Each row is a point. Two turns around zero, p and q, are shown by what they do to some points. Write where each new point lands after one turn and then the other. Backwards means that the second turn is done in reverse. Each puzzle has new turns, and all numbers are rounded.
In the rows, zero is written as 100.

Turn p:
109  87 => 113 109
122  93 => 108 122
 41 105 => 93 41
128 115 =>  86 128
Turn q:
117 100 => 103  83
 64 132 => 125 141
119  69 => 73 75
Where do these land?
q, then p:  44 105 => 44 96
q, then p: 130  94 => 131  99
q, then p:  99 115 =>  97 115
p, then q: 128  86 => 130  91

Turn p:
130  94 118  75 =>  88  67 107  75
 90  24  92 121 => 125  57  77 158
118 123 101  59 => 76 96 93 57
 99 126 101 113 => 104 123 115  92
 88 121 116 115 =>  94 121 124 106
114 110  55 101 => 129 115  72  78
 61 103 118 115 =>  83 121 113 134
Turn q:
114 129  76 147 =>  69  88 130 143
125  60 112 105 => 92 66 68 86
134 121 110  95 => 110  71 128  94
79 68 86 45 => 148 123  58  89
 77 120 104  97 =>  99 126 116  97
 71 102 113 111 =>  81 126 100  90
Where do these land?
p, then q:  99 102  64 105 => 117  85 113 126
q, then p:  69 114  94 103 =>  94 127 118  89
q, then p:  97  59 111 143 =>  95 126  57 133
p, then q backwards: 133 105 160 105 => 137 147 130 117
q, then p:  98 129  67  79 => 122  94 141  87
p, then q: 105  90 104  65 => 110 121  72 106

Turn p:
 99  96 127  85  74  82 =>  82  97 123  99  81 127
 90 161 109 111  59 116 => 129 137 156 125 102 100
138  78  81  81 135  83 => 116  60  55  90  85 105
107  70 138 145 119 127 =>  75 115  70 113 153 129
106 105  93  70 143  75 => 104  49  86 111  84  83
 72 113  64  96  82 145 => 120 126 124  68 121  62
 88  76  88 113  88  72 =>  74 117  83  94  74  95
Turn q:
 59  83  86 104  85 106 =>  95 106 117 107  90  56
 52  89  88  58 116 131 => 125 129 120  72 123  51
 95  75  87 108 132  92 =>  90 119 104 124 130  96
145  88 109  72 116  73 => 131  95  68 118 124 133
112  85 111  85  93 126 => 103  89  77  79 113  87
 87 145  77 138  67 123 =>  62 110 114  75  41 100
121 146 103 137  60  77 =>  83  78 102 105  39 139
129  89 139  97 132  72 => 112  74  98 119 140 138
Where do these land?
p, then q:  94  96 100 147 100  75 =>  77 120 124 100  63 104
p, then q backwards:  59  50 119 118  85  80 => 110 104  75 156 109 139
p, then q: 145 127  64 101  86 136 => 108 106  49  85 104 151
q, then p: 109 126  62  87 122 126 => 137  85 140 110  98  83
q, then p backwards: 125 126 107  88 118 142 => 113  54  95  93  79 128
q, then p:  90  63 125  86 103  57 =>  91 109  44 118 111 121
p, then q:  76 112 123  73  87  85 => 100  59 116  98 108  81

Turn p:
 94 107  90 103 139  61  80  92  93 =>  70 117  73  90 124 117  74 102 113
151  89  55 148  64 140 108 105 152 => 124  77 162  92  55 148 136 116 144
127 142 105  77 119 104  87  82  78 => 107 118  62  80  78  86  80 133 102
103 124  84  45 136  97  74 103 116 =>  65 138 101  75  80  71  63 110 108
139  48  83 134  66 135 107  53 116 => 152  53 122  74  78 127 122  68 141
 88  78 131 118  95  98  97 116  81 => 116  85  99 122 121 110  90  88  71
 82 122  82  74 104  91 122 107  78 =>  81 108  86 110 114  62 109 120 108
 92 112 129  78 124  61 119 108 111 =>  78 127  92  76 132  92 103 106  66
 87 122 102 109 116 102  87  62 126 =>  74 105  74  79  72 117 108  83 101
 59  96 121  86  53  73  99 151  77 => 112 132 113 164 135  77 111  88  69
 78  60 119 129  83 138 118 121  72 => 123  42 116 140 110  96 103  86  77
Turn q:
154  54 122 108  63  81 133  92 109 => 127  98 122  42  89  63  88  56 120
 42  98  89 113 117  90  76  96 101 =>  73 103 118 145  83 129 121 107 100
126  88  99  87  49 103  92  69  92 => 120 121  80  84  92  66 112  86 141
 63  87  93  64 137 117 121  93 103 =>  83  98 112  89 129 134 144 118  86
 82  81  71  38 141  83  99  92  54 =>  82  45  82 104 134 114 166 105 108
130 115  36 152  92 124  90 109  95 => 165 101  63 127  66 119  82  89  77
 92 137 148 102  92 126 105 146  88 =>  54 112  75  81 105 110  47 120  88
106 109 118 129 136 123  94  99 109 =>  93 117 104 113 109  99  86  91  51
107 142 111 116 103  73 122 104 103 =>  99  83 110  96  81  77  75 135  82
 99  90 115  90  69  79  68 100 146 => 103 122 134 118 112  87  79  95 147
Where do these land?
p, then q: 123 114 129  86  98 101  72  60 126 => 121 109  59  93 113  81 113 128 133
p, then q:  69  87  92  98 157  89  95 119 122 =>  48 114 106 133 103 124 129 103 104
q, then p: 121 112  94  96  89 106 127 119  52 => 104 107 125 106 109  68  89  85 145
p, then q: 137  56 148 124 103  71  93 139  64 =>  96  84  57 119 145  86  89  51  48
q, then p:  66 101  64  71  56  99 112  96 104 =>  94 104 157  91  73  95 128 116  87
q, then p backwards:  52 106 151 151  95 108 110 111 129 =>  94 121 100  82 124 105  56 144 158
p, then q: 113  72  64 109 107 100  79  80  76 => 128 125 129 123 127 102  97  83 105
q, then p: 100 100  88  82 103  98 131  53 119 => 109 111 110  80 126  82 115 138  74
q, then p: 127  67  69 127  82 139  71 102 125 => 121  99  71  64  52 124 106 124 128
q, then p:  89 123 110  74 152 112  93 128  82 =>  68  55  99 126 117  90  64  99 105
p, then q backwards: 103 160  90  82  58  77 119  93 103 =>  78 116  90  88  78 128  96  34  95

Turn p:
115 155  86 136 125 110  95  79 129  99 137 =>  79 115 148  38 116 104  88  75 116  97  99
155 114  96 118 137  51 126 138  48  95 144 =>  65 157  69 107 111 114  75  69 153  97  38
101  63 100  94  65  88  99  69  84  86  71 => 125  92  78 134  80  73  84  88  82 109 127
109  78  77  99  95 139 101 101  97  99  76 => 131  83  94 105  96 132  99  89  77 115 105
104  58 144  82  63 109  90 104 121 104  89 => 115 112  92 142 112  96 125 125  86 108 148
 81 167 114 114 118 131  56  97 122 113  82 => 104  74 114  21 104 103 132 116 121  89 122
 45  72 124  81 100 115 103 107 144  30  87 =>  83  85 139 128  44  90 151 127  73 141 117
 63 100 125  72  73 124  85  96 106  65  90 =>  82  64 103 115  72  97 130 115  94 113 141
122 114  71  84  96  80 123 102 108 118  85 => 105  93  89  99 132  83 101  75  83  97  70
112  91  90 139  92  68 115 120  74 141 101 => 111 127  67  95 126  93  54 119 105 101  73
 88  79  97  81 100 113 148  80  70 122  92 =>  93  96  74 120  89 114  81  95  52  68  92
114  89  77 100  96  60  96 135  74 104 159 =>  75 111 103 138 125 105  63 103 148 103  63
 91 121  97 100 141 113  63  71 122 124  87 => 133  90 131  57  94  97 118 101 109  63 103
Turn q:
 40 102 101  67 126 131 128  46 105  95  53 => 125 143  50 128 107 133 121  58 109 145  68
 85  76  79 124  99  63 104 128  99 154 117 =>  97  74 100 127 105  50 112 143 117  80  76
113 133 131 111  39 112 120  99 104  87  98 =>  93 123 142  70  99 106 130  93  49  98  99
 88 143 111  80 125  88  66  94 121  76 106 =>  73 128 121 123 114 125  67  77 118 101 116
104 122 124  81  77  63 126  73  61  97  99 =>  64 132  76 107  82 102 110 105  48  86 100
121  96  68 105 104 112  91 108  58  79  79 => 113  96  89  80  48  99  79 110 104 117 115
139 136 100 112 135 109 104 115 137 128 124 =>  75  84 127  70 127 102  65  93 124  76  60
144  86 106 126  89 104  91 115 121 123  79 =>  90  70 116  59 108  61 106  92 106 109 100
 84 122  71 135 105 105 114 109  92  97 112 => 127 117 120 104  78  92  88 111 110  81  75
 75 109  81  69  84 104  55 102  67 129 115 =>  79 119  98 117  94 117 108 160 125 124 115
139 104  99 120 119 131  73  59 114 105  93 =>  98 116  88  42 114  98  89  79 137 100 109
 70  47 123  90 111  74  95 143  80  98 127 => 119  60  85 151 123  89  89 135  78  95 128
 96  24 107  81  87 105 133 110 141  32  99 => 148  37  91 122 102 125 135  45  76  88 138
Where do these land?
q, then p: 117 121 115 123  39 120  92  92 132  74 107 =>  43 121  84 113  88 104 128  84  89  62 125
p, then q:  87  93 103 102 133  41  68 112  96 115  80 =>  67  70 131 107  75  72 102  54  90 101 101
q, then p backwards:  86 130 104  85 110 107 134  68  73  97 132 => 110  79 114 108 135 113 137 115  75 131 104
q, then p backwards:  87  91  88 122 108  84  92 135  85  68  94 =>  82  62  88 103  86  92  82  66  97  91  96
q, then p backwards:  74  64  68  62 133  78  72  87  94 104  61 => 116  86 114  85  60  81  78 127  51  55  92
q, then p backwards:  82 112  70  87 105 133 133  78  69 154 115 =>  87  95 107 114 144  87 109 167  79 119  81
p, then q backwards:  92  68 147 140  84 105  98 122 132  64 131 =>  66 135 101  83  64 103  39 105  69 102  85
p, then q backwards:  87  81 108  60 111  54  68 142  73 107  93 =>  60  71  50  99 118  79 110  98 104 145 115
p, then q: 139  82 108 130  61  83 105  97 120  84 106 =>  67 128 101  95 121  84  78 122 125  75  77
p, then q: 156  97 134 121  71 128 130 108 136  67  84 =>  83 140  78  86 109 121  89 143 106  73  36
q, then p:  97  93  79  91 127  82  81 127 129  91 121 => 119 127 137 104  86 100 102 121 103 122 122
p, then q: 110 126  85  89 126 159  99  58  65 135 101 => 126 101  76  76  88 169 107  87 105 107 149
q, then p:  87 140  93  88  93 126 128  75  99 140  75 => 110  69  65  62 110  89 124 102  61  89  89
